Every row gives one point. Any point is a mix of the corners, with weights that add up to 1. It lies inside the corners' shape when no weight is negative. Say inside or outside, and name the corners with a negative weight.
In the rows, 128 means zero.

Corners:
(1): [150, 156, 157]
(2): [119, 139, 141]
(3): [ 91, 155, 163]
(4): [211,  96, 175]
Points:
[177, 120, 161] => outside (3)
[150, 136, 148] => outside (3)
[108, 141, 153] => outside (1)
[119, 152, 161] => inside
[105, 152, 162] => inside

Corners:
(1): [151, 153,  70,  86,  94,  99]
(2): [118, 171, 151, 135, 130,  87]
(3): [153, 101, 150,  97, 115, 107]
(4): [107,  35, 117, 153,  91,  97]
(5): [128,  83,  90, 126, 146,  83]
(6): [183, 107, 142, 140, 123, 231]
(7): [123, 115, 144, 109, 137, 232]
Points:
[123,  95, 108, 116, 125,  79] => outside (6)
[126, 160, 113, 149, 116,  68] => outside (3, 7)
[152, 132, 124, 111, 100, 162] => outside (5)
[135,  73, 130, 119, 128, 159] => outside (1, 2)
[142,  97, 111, 113, 121, 131] => outside (2)
[143, 118, 144, 111, 119, 109] => inside
[147, 153, 110, 106, 125, 122] => outside (4)
[139, 113, 107, 110, 106, 120] => inside
[163,  84, 124, 116,  89, 191] => outside (2, 5)

Corners:
(1): [127, 153, 170, 147, 173, 165, 158, 107, 165]
(2): [137, 122, 169, 126, 205,  75, 154, 173, 125]
(3): [ 83, 158, 111, 155, 142, 129, 153, 139,  83]
(4): [173, 148, 184, 180, 184,  88, 136, 207, 164]
(5): [164, 105, 166, 145, 166, 174,  68, 121, 123]
(6): [182, 101, 179, 122, 118, 139, 148, 161, 121]
(7): [206, 112, 147, 158, 173,  80, 162, 147, 139]
(8): [ 53, 123,  84, 103, 137, 173, 112, 126, 124]
(9): [112,  68, 141, 148, 131, 118, 150, 173, 121]
(10): [159, 121, 183, 138, 120, 155,  68,  99, 145]
Points:
[191, 156, 184, 161, 167,  82, 167, 158, 143] => outside (5, 8, 9)
[ 78, 127, 110, 136, 138, 172, 130, 139, 112] => outside (2, 7, 10)
[138, 132, 155, 146, 159, 137, 148, 134, 138] => inside
[154, 122, 137, 150, 157, 117, 155, 152, 127] => outside (2, 10)
[147, 133, 169, 146, 160, 137, 143, 143, 146] => inside
[174, 150, 179, 164, 182, 100, 149, 179, 143] => outside (8, 9, 10)
[131, 131, 154, 140, 162, 119, 152, 145, 132] => outside (5)
[114, 151, 156, 137, 160, 134, 134, 151, 143] => outside (5, 7, 9)
[127, 131, 160, 139, 149, 127, 144, 155, 126] => outside (5, 7)
